Rows are points. Two turns around zero, p and q, are shown by what they do to some points. Write where each new point lands after one turn and then the other. Backwards means that the second turn is done in reverse. Each puzzle has new turns, and all numbers are rounded.

Turn p:
-0.11, -0.31, -0.22 => -0.23, -0.26, -0.19
-0.08, 0.12, -0.68 => 0.03, 0.02, -0.69
0.03, 0.32, 0.26 => 0.16, 0.32, 0.22
-0.05, 0.27, 0.53 => 0.05, 0.36, 0.48
-0.02, -0.16, 0.17 => -0.10, -0.10, 0.19
0.23, -0.24, -0.05 => 0.10, -0.32, 0.02
Turn q:
-0.42, -0.03, -0.11 => -0.43, 0.06, -0.03
0.25, 0.03, -0.19 => 0.20, -0.11, -0.22
-0.04, 0.36, -0.13 => 0.01, 0.29, -0.25
-0.39, -0.25, 0.24 => -0.37, -0.03, 0.37
0.60, -0.12, 0.19 => 0.58, -0.22, 0.14
Where do these land?
q, then p backwards: -0.27, -0.09, 0.06 => -0.22, -0.12, 0.14
p, then q backwards: -0.12, 0.19, 0.08 => -0.10, 0.19, 0.11
p, then q: 0.27, 0.11, -0.43 => 0.18, -0.32, -0.37
p, then q: 0.43, -0.53, 0.10 => 0.03, -0.53, 0.44
q, then p backwards: -0.31, 0.32, 0.19 => -0.34, 0.30, 0.18

Turn p:
-0.02, 0.09, -0.08, 0.14, -0.38, -0.30 => 0.10, 0.01, 0.12, 0.16, -0.36, -0.30
0.40, 0.21, -0.22, 0.30, 0.07, 0.10 => 0.22, 0.25, -0.37, 0.33, 0.00, 0.07
-0.43, -0.11, 0.00, -0.28, 0.27, 0.65 => -0.56, 0.07, -0.04, -0.42, 0.18, 0.50
0.03, 0.29, 0.06, -0.07, 0.14, -0.25 => 0.11, 0.21, 0.10, 0.01, 0.20, -0.27
-0.05, -0.07, 0.34, 0.06, 0.06, 0.16 => -0.03, -0.07, 0.24, 0.07, 0.14, 0.26
-0.05, -0.21, 0.42, -0.66, -0.26, -0.06 => 0.24, -0.23, 0.48, -0.61, -0.05, 0.09
0.11, -0.20, -0.51, 0.52, 0.09, -0.30 => -0.08, -0.24, -0.51, 0.47, -0.11, -0.35
Turn q:
-0.28, 0.87, -0.07, -0.14, -0.09, -0.28 => -0.37, 0.66, -0.09, -0.54, -0.05, -0.29
0.07, -0.29, -0.40, 0.32, 0.21, -0.19 => 0.10, -0.26, -0.36, 0.32, 0.13, -0.33
0.14, -0.25, 0.14, 0.13, -0.27, -0.33 => 0.24, -0.07, 0.28, 0.19, -0.19, -0.29
0.14, 0.76, -0.02, -0.25, 0.13, -0.15 => 0.05, 0.57, -0.18, -0.57, 0.11, -0.06
0.02, -0.46, -0.03, 0.09, -0.28, 0.26 => 0.02, -0.24, 0.10, 0.44, -0.24, 0.22
-0.10, -0.20, 0.28, 0.15, 0.12, 0.15 => -0.07, -0.19, 0.25, 0.13, 0.22, 0.12
-0.10, -0.23, -0.14, -0.25, 0.23, -0.01 => -0.02, -0.37, -0.18, -0.16, -0.03, 0.05
0.11, -0.20, 0.24, -0.04, -0.04, 0.56 => 0.04, -0.09, 0.18, 0.20, 0.06, 0.59
Where do these land?
p, then q: -0.10, 0.16, 0.04, -0.51, -0.25, -0.02 => 0.15, 0.12, 0.19, -0.44, -0.28, 0.15
p, then q backwards: -0.18, 0.25, -0.17, 0.31, 0.19, -0.18 => -0.17, 0.13, -0.17, 0.45, -0.08, -0.08
q, then p: -0.17, -0.19, 0.00, -0.71, -0.04, -0.04 => 0.09, -0.26, 0.09, -0.53, -0.39, 0.23
q, then p: -0.32, -0.03, 0.10, 0.58, -0.14, -0.32 => -0.15, -0.14, 0.38, 0.40, 0.20, -0.43
q, then p: 0.09, -0.10, -0.10, 0.34, 0.11, 0.78 => -0.47, 0.17, -0.35, 0.40, 0.13, 0.46
q, then p: 0.15, -0.02, 0.16, -0.33, 0.00, -0.06 => 0.26, -0.02, 0.03, -0.24, -0.04, 0.18
p, then q: 0.15, 0.18, 0.16, 0.41, 0.04, -0.12 => 0.06, 0.19, 0.06, 0.27, 0.34, -0.17
p, then q: 0.20, -0.03, -0.31, 0.57, -0.12, 0.01 => -0.10, 0.20, -0.19, 0.57, -0.04, -0.25
q, then p: 0.19, -0.21, 0.10, -0.66, 0.20, -0.05 => 0.34, -0.25, -0.16, -0.50, -0.13, 0.32

Turn p:
0.30, -0.29, 0.07, 0.05, -0.15, 0.35, -0.01, 0.60 => 0.30, -0.09, 0.01, 0.49, -0.18, 0.13, 0.27, 0.48
-0.32, 0.26, -0.31, 0.20, -0.12, 0.34, 0.43, -0.30 => -0.37, 0.19, -0.55, 0.24, 0.22, 0.02, -0.02, -0.36
-0.52, 0.36, -0.09, -0.21, 0.07, -0.48, -0.11, -0.24 => -0.32, 0.21, -0.08, -0.58, -0.15, -0.21, -0.40, -0.19
-0.05, -0.22, 0.32, 0.25, -0.01, 0.51, -0.46, 0.18 => -0.19, -0.20, 0.40, 0.56, -0.04, 0.23, -0.17, 0.30
0.18, 0.19, 0.34, -0.30, -0.10, -0.03, 0.44, 0.01 => 0.03, 0.31, 0.06, -0.11, -0.22, 0.08, 0.52, -0.22
0.21, -0.14, 0.32, 0.05, 0.42, -0.07, 0.15, 0.26 => 0.01, 0.01, 0.32, -0.06, 0.17, -0.14, 0.43, 0.32
0.39, 0.17, -0.26, -0.28, 0.16, 0.05, -0.22, 0.07 => 0.36, 0.13, -0.02, -0.22, 0.16, 0.38, -0.09, 0.19
0.01, 0.18, -0.37, 0.27, -0.22, -0.30, -0.35, -0.26 => 0.26, 0.00, -0.08, -0.05, 0.13, -0.18, -0.62, -0.26
-0.21, -0.51, -0.02, -0.02, -0.07, -0.38, 0.13, -0.33 => -0.08, -0.56, -0.06, -0.25, -0.09, -0.31, 0.06, -0.28
Turn q:
0.37, -0.18, 0.66, 0.30, -0.45, 0.03, -0.21, -0.24 => 0.27, -0.14, 0.49, 0.11, -0.74, 0.12, -0.26, -0.11
0.43, -0.22, -0.21, 0.20, 0.29, -0.19, 0.27, 0.02 => 0.54, -0.10, -0.32, 0.15, 0.06, 0.10, 0.27, -0.01
-0.10, -0.09, 0.05, 0.13, -0.33, -0.06, -0.23, 0.26 => -0.15, -0.04, 0.05, 0.13, -0.27, -0.19, -0.15, 0.31
-0.31, 0.30, -0.11, 0.16, 0.20, 0.00, -0.04, -0.35 => -0.13, 0.23, -0.01, 0.14, 0.28, -0.12, -0.17, -0.42
-0.57, -0.73, -0.35, -0.28, 0.12, 0.19, 0.39, -0.23 => -0.37, -0.85, -0.47, -0.17, 0.37, 0.04, -0.02, -0.26
0.18, 0.28, 0.14, 0.00, -0.14, 0.24, 0.02, 0.33 => -0.12, 0.22, 0.27, 0.08, -0.13, 0.15, 0.26, 0.26
-0.54, -0.25, -0.03, 0.16, 0.02, -0.42, -0.39, -0.21 => -0.03, -0.17, -0.13, 0.06, 0.13, -0.52, -0.64, -0.10
0.04, 0.26, -0.13, -0.06, -0.47, 0.23, 0.24, -0.03 => -0.39, 0.16, -0.05, -0.02, -0.34, 0.08, 0.32, -0.12
0.25, 0.25, -0.03, -0.05, 0.58, 0.04, 0.10, 0.35 => 0.31, 0.25, 0.09, 0.04, 0.48, 0.18, 0.32, 0.25
-0.01, 0.14, 0.11, -0.24, -0.03, -0.52, 0.07, 0.13 => 0.18, 0.12, 0.04, -0.35, 0.00, -0.43, 0.11, 0.10
0.28, 0.23, -0.10, -0.34, 0.21, 0.47, -0.23, -0.02 => -0.10, 0.33, 0.04, -0.19, 0.17, 0.61, -0.03, 0.11
Where do these land?
q, then p backwards: -0.04, -0.34, -0.23, 0.18, 0.02, 0.29, 0.30, -0.13 => -0.04, -0.35, -0.13, -0.02, -0.17, 0.37, 0.17, -0.24
q, then p: 0.17, 0.40, 0.45, -0.24, 0.31, 0.06, -0.06, -0.29 => -0.15, 0.29, 0.46, -0.14, 0.03, 0.45, 0.22, -0.22
p, then q: -0.06, -0.39, -0.36, -0.29, 0.39, -0.39, -0.03, 0.25 => 0.06, -0.25, -0.31, -0.45, 0.10, 0.02, 0.18, 0.57
p, then q: -0.22, -0.29, 0.15, 0.14, -0.45, -0.38, -0.28, 0.15 => 0.16, -0.13, -0.05, -0.07, -0.59, -0.31, -0.32, 0.15
q, then p backwards: -0.29, -0.13, -0.39, 0.03, -0.11, 0.35, 0.17, -0.43 => -0.37, -0.05, -0.15, -0.03, -0.16, 0.33, 0.21, -0.51
p, then q: 0.12, -0.06, 0.01, 0.37, 0.19, -0.25, -0.13, 0.41 => 0.42, 0.09, 0.13, 0.02, 0.01, -0.28, 0.10, 0.38
q, then p: -0.39, 0.14, 0.31, -0.32, -0.42, -0.06, -0.42, 0.20 => -0.22, 0.10, 0.26, -0.23, -0.69, -0.12, -0.24, 0.21
q, then p backwards: 0.00, 0.30, -0.41, 0.05, -0.44, -0.31, 0.23, -0.31 => -0.32, 0.26, -0.02, -0.07, -0.39, -0.22, 0.57, -0.03
q, then p: 0.17, 0.23, 0.21, 0.16, 0.33, -0.16, 0.41, 0.33 => 0.13, 0.24, 0.13, -0.03, 0.24, -0.25, 0.59, -0.06
q, then p: 0.34, 0.23, 0.00, 0.29, 0.35, 0.44, 0.03, -0.20 => -0.18, 0.23, 0.12, 0.44, 0.47, 0.25, 0.09, -0.18
p, then q: 0.20, -0.08, 0.26, -0.35, -0.17, 0.41, -0.22, 0.03 => -0.28, -0.18, 0.29, 0.25, -0.27, 0.37, 0.12, -0.02
